Each row of a before or after table is a point. One or more steps were done to the points. Then noise was added and the rows were shuffled. The steps act on how far a point lies along the listed directions, d1 being the first. Write out the steps. A step turns or swaps two directions, mirrors them in a line or flattens them onto one, adds a multiple of one to another, or multiplies one. Angles are multiples of 10 degrees, from the lower direction toward the higher: turns from -170 to 170, lines from 10 to 170 but not 90. Use the fewest steps. Two steps may share a direction if one is a turn and the other turns, adds or multiplies; they go together, in the order done. Otherwise the lowest direction goes first.

Directions:
(1): [-9 58 12]
(2): [  4 -11  59]
(3): [59 10 -2]
Before:
[[  11   10  -18]
 [   3   12   35]
 [ -27   17  -33]
 [ -23  -21  -13]
 [  24   23  -68]
 [  26    6 -103]
 [  50    3  -95]
 [   8   -5  -19]
 [  21    9  -11]
 [ -28    1  -14]
 [ -19   10  -40]]
After (11 x 3):
[[ -30   -1    9]
 [ -59  -20  -92]
 [  -4  -14  -17]
 [  -8   11  -22]
 [  23   28   22]
 [ -45    7   -9]
 [ -20  -37    7]
 [   4   12  -24]
 [ -39   13  -65]
 [ -35  -23 -106]
 [ -47   17   -2]]
Steps: multiply d1 by 1.6; turn d2 and d3 by 50 degrees

Directions:
(1): [ -4 -60 -35   6 -42 -23]
(2): [-49  38  10 -18 -51 -18]
(3): [-23 -19  39  13  32 -60]
(4): [  6  -9  47  56 -32  25]
(5): [-60 -31   2  -7  23  45]
(6): [ 23 -27  46 -59 -15   9]
Before (8 x 6):
[[ 27  16 -20  15  -1  -9]
 [ 14  24  32  -6  32 -25]
 [ -3 -32  20 -12  14 -36]
 [-33  24  35 -16 -45 -65]
 [ 12   8  -6   9   8 -25]
 [-25  12 -55 -23 -27 120]
 [-33  -1   6  31  34 -14]
 [ -2 -24  59  26 -11  -9]]
After, 8 rows:
[[ -20   -6  -13    2   15   15]
 [ -64   14    0  -35  -57   29]
 [  45   32   34   25    4 -122]
 [  10  -19  -20  -28  -15   36]
 [ -25  -12   -3   15   28   -4]
 [  11  -10   25   13  -37   49]
 [  -9   19    4  -21   25   46]
 [  13   30  -33   21   -7   30]]
Steps: turn d3 and d5 by 160 degrees

Directions:
(1): [ 23   4  63  11 -10   5  68 -28  23]
(2): [-81 -34  10  -2  12 -22  -2 -27  41]
(3): [ 22  16  37 -15   2 -44 -54 -57 -19]
Before, 11 rows:
[[-29  -8   8  12  23 -20  31   2   9]
 [  4   1 -58   0  -4  36  14  42 -29]
 [ 85  41  20   4 -13  31  32  13 -16]
 [103  26  52   8 -31  44  21   9 -38]
 [ 56 -15 -37   6 -26  24 -20  53 -46]
 [ 14 -12 -34  26  12  57  82  42 -11]
 [ 10  -2  65  14 -21 -16  55 -59  36]
 [ 27  19  39  17   9 -22 -15  -5  -1]
 [  4   1 -27   0  -7  42  29  33   4]
 [ 16   3  10  -1   1  -1  36   2  -7]
 [-30  35 -13 -33  33 -43 -47 -20 -13]]
After:
[[-20 -54  46  19 -24   9  67  -6  34]
 [-32 -13 -17  -6   9  -9   5   4   1]
 [-71 -51 -70  28  23  65  88  60  27]
 [-86 -29  10  -2  10 -12  -1 -25  56]
 [-31 -18 -26   7  -4  50  57  35  30]
 [-98 -57  39  -3   1 -18 -29 -41  41]
 [-10   6  34   7  17 -43 -50 -22   6]
 [-32  -9 -57  -8  -3 -33 -89 -10 -15]
 [ 45  67  42 -32  17 -38 -10 -41 -31]
 [-23 -16  -7  18 -11  42  95  21  21]
 [  1   9 -33  12  22  -6   5  37 -25]]
Steps: turn d1 and d2 by 150 degrees; multiply d3 by 1.6

Directions:
(1): [ 37 -40 -42 -32 -45  65 -31  24  13 -19 -13  13]
(2): [-30 -67  30 -36  48 -13   5  44  25  12  -5  40]
(3): [ 37 -45  37   3 -46 -20  54  21 -52  -4  28 -16]
(4): [ 39   2   8 -27 -13 -27 -30 -24  46  42  75  10]
Before (11 x 12):
[[ 47 -93  67 -26 -36 -44  24  30 -16  -1  70  -2]
 [-19  51 -28  36 -18  28   7 -21 -30 -45 -32 -13]
 [-15  35   5  17   3 -26  -7 -20   7  19 -11 -28]
 [  5 -11  21 -16 -16 -29  -6 -36 -30  27  62 -11]
 [ 41 -60  30 -28 -11 -14  14  18 -11 -12  21  10]
 [ 50 -79  29  15 -70   5  48   6 -66 -11  31 -46]
 [  7  34  -7  36  -1   5  11 -13 -55  -2 -30 -36]
 [ 72 -69  37 -16 -57 -36  56   4 -18  -8  65  -3]
 [ 26  92 -68  54 -38  18 -44 -55  14 -11 -11 -45]
 [-54  11  25  38  18 -72  26   1 -48  -3 -29   0]
 [-50  66 -37  24  37  11 -48  -3  26 -18 -29  -6]]
After (11 x 12):
[[-54  69 -20  32  41 -11 -32  -7  16 -14 -21 -12]
 [-21  53 -21  38 -15  23  13 -23 -31 -45 -30 -12]
 [ 79 -74  10 -30 -66  -5  33  10  -2 -15  53   6]
 [ 53 -85   6   4 -75  32  29   9 -51 -17  21 -37]
 [-45   3 -16  15   6 -23 -15   8 -20 -14 -52  14]
 [ 22  96 -47  65 -32  -3 -25 -60   2  -7  -2 -50]
 [ 10  31 -18  30  -3  21   0 -12 -45  -5 -35 -32]
 [  7 -13  -1 -28 -21  -5 -29 -33 -17  22  52  -2]
 [ 44 -61  22 -28 -13  -8   8  19  -8 -16  18  13]
 [-12  34  -7  11  -1 -13 -20 -16  15  16 -16 -23]
 [ 56 -98  41 -41 -45 -13  -1  35   2  -5  58   6]]
Steps: flatten d1 and d3 onto the line at 60 degrees

Directions:
(1): [-18  -5  51  12  46  28  11  31  19 -30 -19  22  40 -72  49  31 -44 -16]
(2): [-24   1 -33 -56  29 -50  57  34 -20 -23  18  21  69   5 -38 -29  -8   9]
Before, 9 rows:
[[ -16   15   -2   -5  -18    6    4   -7    4   20   17    7  -11   10
    -6  -32   11    9]
 [ -20    2    7  -38   70  -28   77   65    6  -52   -2   36   89  -58
    -6    4  -35  -20]
 [   1   -4   -8  -15   15   -3   15   16   26  -18   19   27   25  -20
    25   18    7  -15]
 [  24    2   18   19  -16   11  -32  -19   36   25  -21    7  -34   -5
    -7   13    2   -3]
 [  22    1  -13   -2  -22    5  -36  -32    4   21   11  -23  -22   23
    -2    1   27   12]
 [ -31   -1    0  -44   57    2   54   42   -5  -43   -4   34   81  -63
    16   15  -45   -1]
 [ -30  -34   88   48   77   63   15   41   47  -48  -33   42   31 -120
    83   68  -71  -46]
 [ -34    1   27  -27   37  -19   47   30   12  -30    4   30   63   -8
     7    3  -42    8]
 [  16   16   21   17  -22    6  -26  -27   -6   -4   12  -23  -24   25
     6  -10  -11    2]]
After, 9 rows:
[[  25    2   21   17  -13   11  -34  -19   34   20  -19   12  -32  -14
    -3   15   -2   -4]
 [  30    3   -4   -4  -21   11  -39  -38    4   23    9  -22  -23   20
     6    4   25   15]
 [ -36    4  -10  -55   62  -10   55   40  -18  -46   -1   31   82  -48
     3    9  -43    3]
 [  17   19   21   15  -23    5  -29  -26   -1   -8    9  -24  -25   22
    10   -5  -17    1]
 [ -22    5   -5  -46   70  -36   85   64   -2  -48    3   34   92  -40
   -16   -6  -28  -20]
 [  -1   -3  -10  -16   12   -6   17   18   24  -18   23   24   29  -17
    17   19    7  -18]
 [ -20   14   -2   -3  -23    9    0   -8    4   18   19    3  -14    9
    -2  -28   10    6]
 [ -31    1   23  -28   34  -26   52   33    9  -28    7   32   62    1
     2   -1  -41   13]
 [ -39  -31   80   32   84   45   32   48   42  -61  -32   42   53 -118
    70   62  -79  -42]]
Steps: turn d1 and d2 by 10 degrees

Directions:
(1): [  7  34  20 -20 -35 -10 -30  33  12 -49  70  33  27 -17 -27  55  16  -1
  53  44 -33 -32  26  49]
(2): [ -1   8  12 -30  77  43 -34  27  -9 -30   7  -1  29 -56  74 -22 -29 -11
 -24  16  28 -56  33 -20]
Before, 14 rows:
[[-19 -17 -20  28 -57 -30  28 -28  -7  37 -17  10 -20  48 -33  18  30  18
   26 -22 -10  71 -33   2]
 [ -1 -39  -4  36 -95 -52  29 -34  14  48   6  -9 -27  67 -85  17  33  22
   18 -11 -37  81 -42  27]
 [  9 -27 -14  -4  32   9  -3 -12  -7   1 -34  -7 -19  -8  27 -25  -3  -3
  -33 -12  15   3  -1 -26]
 [-20 -33  -6  12  98  26  29 -22 -20  42 -81 -38 -20 -14  85 -96 -53 -25
  -71 -47  60  18  -1 -92]
 [  9  12  10   4 -35 -21  22  -3   0 -12  34  24 -10   9 -23  22  17  -2
   12   5  -6   1  -5  37]
 [ 15  -8 -11 -14  55  41 -21   9 -24   6 -30  -4   5 -31  64 -42 -17  -7
  -38  -7  42  -9  14 -32]
 [ -8 -14 -16 -13  25  35  11   1 -15   4 -12  -4   8 -23  39 -25 -16   9
  -22  -4   7  -2  12 -37]
 [  6 -13  -7  -3  16  -3   7 -28 -19  39 -56 -28 -19  27  -3 -45   0   6
  -22 -42  22  40 -30 -43]
 [  1  29 -17 -10  -9 -16 -14   5  11 -12  11   0  19   5 -21  20   0   2
   15  17 -13   9   8   8]
 [-22 -54 -25  17  64  24  30 -50 -28  56 -83 -54 -28  31  51 -76 -14   9
  -78 -40  65  38 -19 -60]
 [ -8 -20 -14  19 -41 -45  43 -35  12  33 -12  -7 -37  40 -36   8  22   2
   10  -9 -13  48 -21  11]
 [ -5  15 -17  19 -49 -13  18 -17   5   9   5  20 -18  36 -34  -5  35 -26
   22 -14 -30  31 -21   7]
 [-13  -2  -6   4 -14  -4  -1   8  -3  -3   2  25  10  14 -21  12  10  -5
   10 -15 -22  -4  -2   2]
 [  1  -4 -20  43 -46 -24  49 -48  -8  53 -40 -28 -51  61 -49 -27  10   4
   13 -31  -6  63 -28   2]]
After (14 x 24):
[[   1    0    7   -1   35   11   21   -7  -12   -2   -5    3   -8  -15
    40  -25  -12  -10  -37  -11   32  -13   -2   -8]
 [  -3   18  -18  -14   31    2  -15    3    3   -6  -11  -13   20   -9
    15   -8  -18   -3  -11    6    6    2   10  -17]
 [  -5   17    9   33 -121  -75   37  -12   21    4   43   28  -24   62
  -115   55   35   -2   78   10  -59   62  -14   44]
 [ -13  -32  -17   14   19  -16   42  -36    1   44  -44  -24  -34   20
    19  -34   -1   -6  -31  -24   19   36  -17  -25]
 [ -14  -10  -10    1   18   11   -2    7   -7    2  -15   13   11    4
     7   -8   -4   -7  -12  -23   -4  -11    0  -17]
 [  13   -9   -9    4  -38  -27   -2   -7    6  -10    5   14  -22   19
   -35   22   24    5   13    7  -23   18   -7   18]
 [  12    3   -4    2  -48  -35   11  -23   -9   29  -21   -9  -20   48
   -57   -3   25   11   19  -24  -12   52  -35   -7]
 [  23   20   -1   -4  -66  -16  -17   15    0  -17   39   33    4   13
   -45   43   33    5   44   23  -23   18    7   41]
 [ -11  -70  -15   24   35    8   26  -40   -9   70  -68  -49  -22   20
    33  -72  -19   10  -71  -45   34   52  -35  -52]
 [  -3    1  -10   -6  -48   -1   17    6    1   -9   29   18    8    2
   -28   26   14   16   26   15  -32   14    8    8]
 [ -11   -1  -20   10   21   18   16  -18   -9   21  -33    0  -16   12
    29  -54    8  -32  -27  -29    7   18  -18  -35]
 [  -2  -13  -21   38   -7   -6   48  -50  -16   60  -61  -40  -50   49
   -14  -55   -7    2  -14  -40   17   54  -27  -22]
 [ -23  -35  -24   22   12    5   27  -31  -20   49  -57  -13  -20   24
    29  -29    4   10  -23  -39   28   58  -31  -38]
 [ -10  -15  -14   36 -105  -55   34  -45    5   27   10   -4  -33   89
  -100   42   52   27   40    5  -25   71  -29   45]]
Steps: swap d1 and d2

Directions:
(1): [-17 -61  18 -55  29   1   1   7  31  38 -22  -7  44 -19 -14   6 -25 -38
  62 -32 -21  -5  30  28  28  -4   5 -48  38 -36 -31  -8 -26 108  36  51
  -6  24 -42 -43  42  -1 -38 -11 -23 -27 -54  -1]
(2): [  25  -15  -11  -10  -43   13    9   28  -24  -12   40   32    7    2
    9    9    4   45   58    3   18   68   59    3  -33   19  -39  -36
 -100   -9   -7  -29  -55  -41   -7   31   29   51  -19  -58    7   56
  -13  -17   26  -44   40   10]
(3): [-12  -5  48   7   9  35  21  54  -4  22 -36  28  -5  37  32 -63  56  -1
 -28  -8  30  63  86 -66  35 -13  14  33  12   1 -51 -11  41  16  -9 -35
  48  -3 -19 -33  17 -23  55   8  -7  10 -23 -59]
Before, 10 rows:
[[  14   -1   21    9  -22    4    2    2  -19   -6   13   19   -6   16
     1  -22   32   15   -8   -7   16   39   51  -39   -8   -1   -3   16
   -36   -9  -14  -22   23  -53  -16  -16   40   34   -8  -30   -1   15
    46   12   20   -8   25  -10]
 [ -19  -51   -8  -42  -17   10    3   26   -9   11   15   24   16    0
     4    8    7   16   62  -26   -3   57   52   13  -24   12  -21  -50
   -50   -9  -17   -7  -46   19   12   45   12   40  -29  -65    8   30
   -27  -12    9  -31   -8   -7]
 [  -9   41   17   31  -14    5   19   27  -24    0  -10   27  -34   31
     1  -37   36   30  -47   15   20   23   30  -32  -14   -5   10   43
   -12   34  -14   21   32  -53  -16  -55    8  -12   18    9  -20  -11
    30   -5   14    4   -5  -20]
 [  27   57   -6   53  -43   14   17   49  -39  -41   32   44  -33   43
    24  -15   33   54  -37   19   39   58   34  -45  -32   19  -16   17
   -71   40  -10   -5    5 -121  -55  -42   36    9   23    1  -52    9
    56    4   36    1   43   -1]
 [   1   -2  -22  -18   12   -8    1  -31    5   11   17  -16   23  -14
    -4   24  -39   -5   34  -10  -30  -17  -24   52    7   -2    4  -19
     7   -6    9   -9  -23   22   20   38  -23    3   -4   -3   -3   -3
   -19    2  -10   -3   -3   29]
 [  11   26   11   -5    8    0  -20   -8   14    2   -6  -26    0   -4
   -26   10  -31    5   12   -2   -6  -10  -17   -3   -4    6    2    0
     8   -1   35   14   -8  -10    4   -4  -18    1    3   16   10    2
    19    1    1   15   11   14]
 [   3   23    9   13  -10    6    6    9  -20  -20   15    8    6   -2
     6   13    3   12  -27   -2   -2    0    3  -22    1   -4    5   22
     2   -3   12   16   16  -45   -2  -18   12  -11   17    8    8  -23
    14   -1   12   -1   -5    5]
 [ -15  -27   22   -9   18   19   10   21   24   16  -18    0   -5   -4
     0  -12    5  -17   -9  -13    0    2   13   -8   12  -10   15    5
    50  -13  -32   -6    6   39   12   16   10    7  -14  -12   20  -19
     9  -12  -18   -8   -7  -31]
 [ -21   16   17    6   46   -8    1  -20   23   -4  -32  -32  -12    5
   -15   -6  -11  -42  -73   -9   -4  -54  -51   10   44  -33   43   32
    86   13   11   24   54   19    5  -28  -25  -64    9   64   -2  -59
    21   16  -40   37  -44  -20]
 [ -16  -59   31  -44   10   15   12   19   14   30   -4    5   47  -14
   -14   -9   -3   -8   54  -13   -2   18   61   -6    4    6    8  -17
    -2  -13  -35  -22  -39   64   25   32   14   32  -28  -46   25   10
   -27   -3  -11  -33  -27    5]]
After:
[[-33   9 -36   2  11 -29 -19 -42   2 -14   3 -25 -18 -11 -16  30 -14 -13
  -32  -4 -29 -57 -85  30 -24   3  16   3  39  21  41  42  15 -12   2  -4
  -45 -36  33  52 -38 -23 -18  10  -2  33  -6  16]
 [ -6  28   6  14  19  11  14 -10  -3  13 -11  -5  -3  17  22 -23   9  -4
  -32  -1  -7   6   1  -5  30 -15  23  37  31  16  -9  -3  37  -4  -1 -19
    1 -28  10  15 -12 -36  40  17 -11  32  -8 -13]
 [-26 -13   7 -12  30 -14  -8 -37  23  13 -12 -38  23 -25 -31  11 -23 -31
  -16   1 -23 -73 -50  11   4  -3  33  21  68  12  11  17   5  42  16  -6
  -33 -24  21  45 -11 -30 -24  14 -22  17 -25  26]
 [  4  -5 -12 -16 -28  -9  10  15 -15   3  25  24   2  -7 -24  15 -17  36
   51   2  -3  21  29  30 -39  12 -21 -35 -57   4  -5   5 -49 -18  10  23
   -8  39 -10 -37   3  38 -41 -29  20 -48   4  26]
 [-14 -30  10 -18  19   6   3   4  26  11 -11 -11   1 -16 -12   8 -15 -21
    5 -14 -10 -18 -10  14   4  -7  14  -9  55 -15 -19  -1  -9  44  17  32
   -6  10 -12  -4  17 -11 -12 -15 -19 -13  -6 -14]
 [ 39  22 -45  12 -50 -13   1  11 -24 -46  68  24  -1  -3 -14  52 -34  49
   43   9   2  16 -15  35 -63  35 -40 -54 -97  15  21  -8 -67 -93 -28  30
   -3  42  11 -11 -41  49 -18 -14  41 -37  50  56]
 [ 11  25  29   1   5  15 -10  15   7   7 -13 -11  -4  13 -13 -13  -9  11
    6  -5  10  20  20 -29   4   5   4  10   0  -1  16   7   2 -13   0 -15
    6   5  -2   1  16   0  39   2   2  15   9  -7]
 [  8   1   6  -5 -16   9   7  16 -18 -15  28  15  20  -8   4  25  -8  18
   10  -9  -4  15  21 -10  -3   2  -6  -5 -21 -15   9   3 -12 -33   5   7
   14  10  -1 -19  20  -4  -6  -8  16 -22  -4  13]
 [ 18 -11 -18 -10 -18 -27 -18 -47  -3 -16  37 -12   8 -20 -30  34 -24   4
   27  -8 -17 -25 -22  28 -31   8 -10 -21 -29 -18  24 -12 -16 -40   1  25
   -4  37   0  -7  -7  31  -9   4  18 -17  31  42]
 [ -9 -47  48 -38  18  32  27  54  13  20 -22  23  22  19  10 -33  14 -13
   19 -32  25  68  98 -12  47 -21   8 -22  -4 -19 -51 -26  -5  50  13  21
   37  15 -52 -54  45  -5  18  -6 -30 -27 -46 -47]]
Steps: turn d2 and d3 by -130 degrees; turn d1 and d2 by -70 degrees
